Rows are points. Each copy is the shape, with its points in the same order, stretched, turned, moved and blurred by noise. Some copies are also mirrored. Which?

Shape, 7 rows:
-0.21	-0.83	0.45
0.26	-0.05	-0.49
0.02	-0.24	0.40
0.07	-0.68	0.05
0.65	0.02	-0.33
0.21	0.19	0.01
-0.02	0.35	0.24
Copy 1:
-0.76	-0.71	0.05
0.23	0.03	-0.18
-0.50	-0.04	0.12
-0.38	-0.46	-0.14
0.48	0.17	0.27
-0.13	0.38	0.14
-0.31	0.50	0.08
Copy 1 is: only turned
Copy 2 (7 x 3):
-0.61	-0.54	-0.43
0.63	-0.07	-0.25
-0.25	-0.01	-0.12
-0.10	-0.35	-0.50
0.36	0.31	-0.42
0.25	0.21	0.06
0.01	0.28	0.39
Copy 2 is: mirrored
Copy 3 (7 x 3):
0.82	0.12	0.53
-0.18	-0.40	-0.38
0.15	0.17	0.44
0.50	-0.26	0.19
-0.44	-0.62	-0.07
-0.42	-0.02	0.05
-0.45	0.35	0.14
Copy 3 is: mirrored

Shape:
-0.69	-0.54	-0.33
0.40	0.05	0.04
-0.12	-0.50	0.00
0.51	0.26	-0.15
0.15	0.19	0.25
0.16	0.08	-0.17
0.16	-0.20	0.82
Copy 1, 7 rows:
-0.61	0.15	-0.80
0.30	-0.07	0.22
-0.04	0.34	-0.34
0.33	-0.38	0.26
-0.03	-0.09	0.38
0.03	-0.24	-0.01
0.14	0.58	0.58
Copy 1 is: mirrored
Copy 2, 7 rows:
0.07	-0.78	-0.59
0.45	0.29	0.17
0.31	-0.49	0.09
0.55	0.51	-0.03
0.08	0.29	0.10
0.33	0.17	-0.19
-0.10	-0.06	0.72
Copy 2 is: only turned

Shape, 10 rows:
0.26	-0.05	-0.25	0.34
-0.11	0.22	0.16	-0.11
0.83	-0.41	0.12	0.54
0.14	-0.22	0.40	0.44
0.33	-0.10	-0.10	0.49
-0.25	0.09	-0.10	-0.27
-0.29	0.40	0.15	-0.41
0.11	0.40	0.00	-0.53
0.21	0.65	0.16	-0.08
0.35	-0.40	0.60	0.39
Copy 1 (10 x 4):
0.09	0.11	-0.15	0.48
-0.13	0.21	0.12	-0.11
0.37	-0.44	0.31	0.84
0.50	0.04	0.36	0.15
0.29	0.08	0.05	0.57
-0.29	0.12	-0.16	-0.28
-0.37	0.28	0.17	-0.38
-0.66	0.14	0.15	-0.11
-0.62	0.36	0.38	0.24
0.53	-0.24	0.61	0.16
Copy 1 is: mirrored
Copy 2:
0.03	0.03	0.12	0.63
-0.03	0.30	0.03	-0.14
0.19	0.16	0.84	1.04
-0.37	0.38	0.59	0.44
-0.10	0.15	0.26	0.75
-0.02	0.01	-0.11	-0.27
0.09	0.27	-0.16	-0.51
0.51	0.13	-0.07	-0.33
0.31	0.54	-0.12	0.06
-0.25	0.43	0.92	0.42
Copy 2 is: only turned
Copy 3, 10 rows:
0.24	-0.18	-0.15	0.02
-0.24	0.14	0.21	-0.19
1.03	-0.13	0.13	-0.11
0.40	0.23	0.51	0.15
0.44	-0.06	-0.09	0.10
-0.53	-0.23	0.25	-0.12
-0.57	0.17	0.31	-0.32
-0.34	0.04	0.12	-0.68
-0.05	0.41	-0.04	-0.53
0.55	0.09	0.73	0.06
Copy 3 is: only turned

Shape (11 x 6):
-0.09	-0.27	-0.08	0.51	-0.29	-0.38
0.07	-0.39	-0.05	0.20	0.05	-0.45
-0.34	-0.39	0.32	0.58	0.78	-0.13
-0.36	-0.45	0.33	-0.22	0.39	-0.12
-0.33	-0.21	-0.33	-0.19	-0.26	0.60
0.44	-0.25	0.26	0.65	-0.12	-0.40
0.05	0.23	0.08	0.41	-0.47	-0.40
0.34	0.27	-0.62	-0.58	-0.35	0.55
0.27	-0.28	0.53	0.22	-0.28	-0.53
-0.30	-0.20	0.13	0.16	0.28	-0.37
-0.39	-0.25	0.21	-0.14	0.50	0.22
Copy 1 (11 x 6):
-0.26	-0.49	-0.39	0.42	-0.20	-0.17
-0.06	-0.38	-0.21	0.23	-0.02	-0.39
-0.55	0.05	0.13	0.65	0.55	-0.46
-0.33	-0.30	0.35	0.01	0.40	-0.24
-0.49	-0.28	-0.32	-0.45	0.19	0.35
0.17	-0.19	-0.25	0.69	-0.19	-0.17
-0.27	-0.25	-0.22	0.39	-0.64	-0.04
-0.07	0.13	-0.45	-0.83	-0.23	0.37
0.15	-0.38	0.10	0.50	-0.30	-0.09
-0.41	-0.21	0.04	0.29	0.07	-0.38
-0.52	-0.04	0.28	-0.05	0.46	-0.10
Copy 1 is: only turned
Copy 2:
-0.13	0.07	0.13	0.38	-0.63	-0.11
0.06	-0.02	0.09	0.10	-0.41	-0.38
0.33	-0.37	1.00	-0.20	-0.35	-0.04
-0.16	-0.36	0.46	-0.35	0.06	-0.39
-0.38	-0.09	-0.40	-0.19	0.09	0.38
0.26	0.06	0.21	0.72	-0.26	-0.29
-0.19	0.45	0.18	0.54	-0.30	-0.15
-0.01	0.46	-0.98	-0.16	0.51	0.18
-0.11	0.00	0.22	0.63	-0.04	-0.57
-0.01	-0.08	0.55	-0.13	-0.34	-0.32
-0.05	-0.25	0.51	-0.45	0.18	-0.09
Copy 2 is: mirrored
Copy 3 (11 x 6):
0.08	-0.35	-0.36	0.02	-0.43	0.50
0.04	-0.39	-0.43	-0.15	0.00	0.37
-0.33	-0.12	-0.40	0.45	0.54	0.96
-0.70	-0.25	-0.16	0.16	0.37	0.29
0.00	-0.22	0.13	0.56	-0.14	-0.52
0.32	-0.53	-0.04	-0.24	-0.15	0.86
0.19	0.00	0.01	-0.31	-0.58	0.48
0.59	0.00	0.37	0.02	-0.03	-0.98
-0.11	-0.50	0.10	-0.44	-0.25	0.66
-0.32	-0.07	-0.35	0.02	0.11	0.49
-0.49	-0.05	-0.06	0.45	0.49	0.17
Copy 3 is: mirrored

Shape:
0.36	0.74	-0.56	0.01	0.13	0.26
-0.03	0.45	-0.72	-0.22	0.00	-0.07
0.18	0.31	-0.49	-0.18	0.28	-0.11
-0.11	-0.20	0.32	0.45	0.23	-0.22
-0.14	-0.05	0.21	-0.47	0.15	0.52
0.23	-0.77	0.10	0.02	-0.04	0.30
0.46	-0.29	0.26	0.02	-0.37	-0.40
0.59	0.56	-0.51	-0.18	0.23	-0.22
0.06	-0.51	0.45	0.35	-0.40	-0.04
Copy 1:
0.78	0.47	-0.17	-0.35	0.27	0.02
0.18	0.45	-0.25	-0.37	0.36	-0.24
0.27	0.22	-0.17	-0.04	0.44	-0.26
0.12	-0.47	0.57	0.00	0.06	-0.16
-0.14	0.19	0.19	0.50	0.06	0.66
-0.22	-0.61	-0.23	0.31	-0.33	0.30
-0.08	-0.21	0.02	0.05	-0.59	-0.57
0.61	0.38	-0.22	-0.08	0.30	-0.53
-0.16	-0.54	0.26	-0.11	-0.64	-0.01
Copy 1 is: mirrored
Copy 2, 9 rows:
0.62	0.32	0.12	0.42	0.16	0.11
0.49	0.34	-0.28	0.21	0.21	-0.12
0.49	-0.02	-0.15	0.09	0.25	-0.11
-0.24	-0.41	-0.21	0.37	-0.31	-0.07
0.01	-0.03	-0.16	-0.24	0.12	0.58
0.17	-0.39	-0.22	-0.23	-0.65	0.24
-0.06	-0.22	0.19	-0.18	-0.50	-0.34
0.66	0.02	0.07	0.23	0.27	-0.35
-0.39	-0.26	0.01	0.03	-0.76	0.07
Copy 2 is: only turned
Copy 3 (9 x 6):
0.71	0.11	0.78	-0.20	0.12	-0.55
0.30	0.27	-0.01	-0.48	0.20	-0.59
0.35	0.37	0.22	0.12	0.34	-0.48
-0.09	-0.30	0.00	0.58	0.05	-0.08
-0.48	0.03	0.45	-0.11	0.10	0.41
0.14	0.11	0.04	0.28	-0.23	0.74
0.18	0.47	-0.02	0.49	-0.74	0.08
0.64	0.64	0.46	0.19	0.13	-0.77
0.02	-0.22	-0.13	0.41	-0.71	0.39
Copy 3 is: mirrored
Copy 4, 9 rows:
0.60	-0.06	-0.62	0.61	-0.04	-0.02
0.19	-0.07	-0.80	0.07	0.00	-0.05
0.44	0.07	-0.47	-0.11	0.16	0.10
0.10	0.15	0.64	-0.39	0.36	-0.43
-0.11	0.42	0.05	0.13	0.30	0.76
0.04	-0.59	0.58	-0.51	0.25	0.56
0.04	-0.38	0.41	-0.37	-0.55	-0.31
0.79	0.01	-0.57	0.03	-0.26	-0.14
-0.33	-0.44	0.76	-0.22	-0.04	-0.20
Copy 4 is: only turned

Shape (13 x 8):
0.07	0.17	0.16	0.05	-0.46	-0.16	-0.49	-0.15
0.79	0.64	-0.26	0.17	-0.08	1.00	0.93	-0.17
-0.30	0.36	0.02	0.10	-0.15	0.42	0.31	-0.16
-0.31	0.36	0.50	0.25	0.10	0.18	0.04	-0.18
0.08	0.02	0.01	-0.01	-0.06	-0.46	-0.47	-0.62
0.53	-0.39	0.36	-0.79	0.05	-0.22	-0.18	0.20
0.42	-0.12	-0.09	-0.58	-0.37	-0.11	0.23	0.04
-0.10	0.28	0.22	0.66	0.19	0.08	-0.42	0.10
-0.09	0.14	0.03	-0.15	0.01	-0.16	-0.31	0.09
-0.07	-0.38	0.04	0.32	-0.12	0.17	-0.32	-0.25
0.30	0.00	-0.48	-0.52	-0.18	-0.13	-0.13	0.25
0.45	0.69	-0.11	0.55	-0.55	0.72	0.88	0.34
0.02	0.16	-0.14	0.54	-0.12	-0.31	0.31	0.12
Copy 1 (13 x 8):
0.12	-0.47	0.15	0.36	-0.13	0.30	-0.36	-0.24
-0.14	-0.54	0.39	-0.70	0.81	1.29	-0.46	0.37
-0.09	-0.42	0.41	-0.16	0.55	0.12	-0.33	0.09
0.37	-0.26	0.34	-0.16	0.50	-0.01	-0.13	-0.21
0.17	-0.67	-0.25	0.07	-0.25	0.14	-0.12	-0.32
0.00	0.20	-0.01	-0.45	-0.74	-0.04	-0.49	0.03
-0.31	-0.25	0.26	-0.28	-0.41	0.34	-0.39	0.26
0.44	0.02	-0.14	0.24	0.49	0.05	-0.12	-0.22
-0.13	-0.09	0.07	0.05	-0.10	-0.14	-0.27	-0.18
0.34	-0.35	-0.18	0.11	0.10	-0.10	-0.36	0.27
-0.67	-0.09	0.00	-0.03	-0.37	0.14	-0.45	0.11
0.01	-0.24	0.75	-0.10	0.86	1.24	-0.22	0.42
0.15	-0.11	0.18	0.08	0.24	0.36	0.30	0.20
Copy 1 is: only turned
Copy 2 (13 x 8):
-0.02	0.33	-0.01	0.08	0.23	0.11	-0.27	0.13
0.29	0.02	1.04	-0.86	-0.73	0.26	0.47	-0.14
-0.11	0.09	0.36	-0.24	-0.30	-0.34	0.16	-0.37
0.20	0.09	0.05	0.15	-0.44	-0.65	0.07	-0.07
-0.01	0.20	-0.37	0.34	0.08	0.00	0.19	0.06
0.36	0.25	-0.14	-0.25	0.74	-0.26	0.43	0.42
0.04	0.21	0.10	-0.67	0.48	-0.08	0.30	0.29
0.21	-0.07	0.35	0.43	-0.30	-0.27	-0.26	0.25
-0.10	0.17	0.11	0.18	0.38	-0.23	0.15	0.14
0.20	-0.23	0.05	-0.01	0.06	-0.07	-0.24	-0.11
-0.25	0.07	0.33	-0.22	0.74	0.23	0.36	0.25
-0.14	0.09	1.10	-1.02	-0.78	-0.07	-0.13	0.21
-0.28	-0.09	0.08	-0.18	-0.30	-0.23	0.02	0.53
Copy 2 is: only turned
Copy 3:
0.16	0.30	0.15	0.31	-0.11	0.25	0.64	0.43
0.19	-0.23	0.65	-1.06	0.20	0.94	0.06	-0.06
-0.39	0.22	0.48	-0.25	0.04	0.42	0.35	0.00
-0.44	0.69	0.25	-0.17	0.14	0.46	0.22	0.27
0.25	0.44	-0.17	0.25	0.43	-0.02	0.52	0.20
0.31	-0.07	0.09	0.03	0.12	-0.59	-0.02	0.98
0.32	-0.29	0.24	-0.18	-0.01	-0.32	0.41	0.52
-0.11	0.67	-0.08	0.09	-0.26	0.69	-0.02	0.10
-0.10	0.12	-0.12	0.15	-0.07	0.00	0.27	0.38
0.16	0.46	0.48	0.29	-0.02	0.16	0.09	0.00
0.26	-0.54	-0.12	0.05	-0.18	-0.25	0.32	0.35
0.07	-0.01	0.63	-0.92	-0.62	1.05	0.35	-0.07
0.13	0.35	-0.13	-0.37	-0.43	0.30	0.31	-0.20
Copy 3 is: mirrored
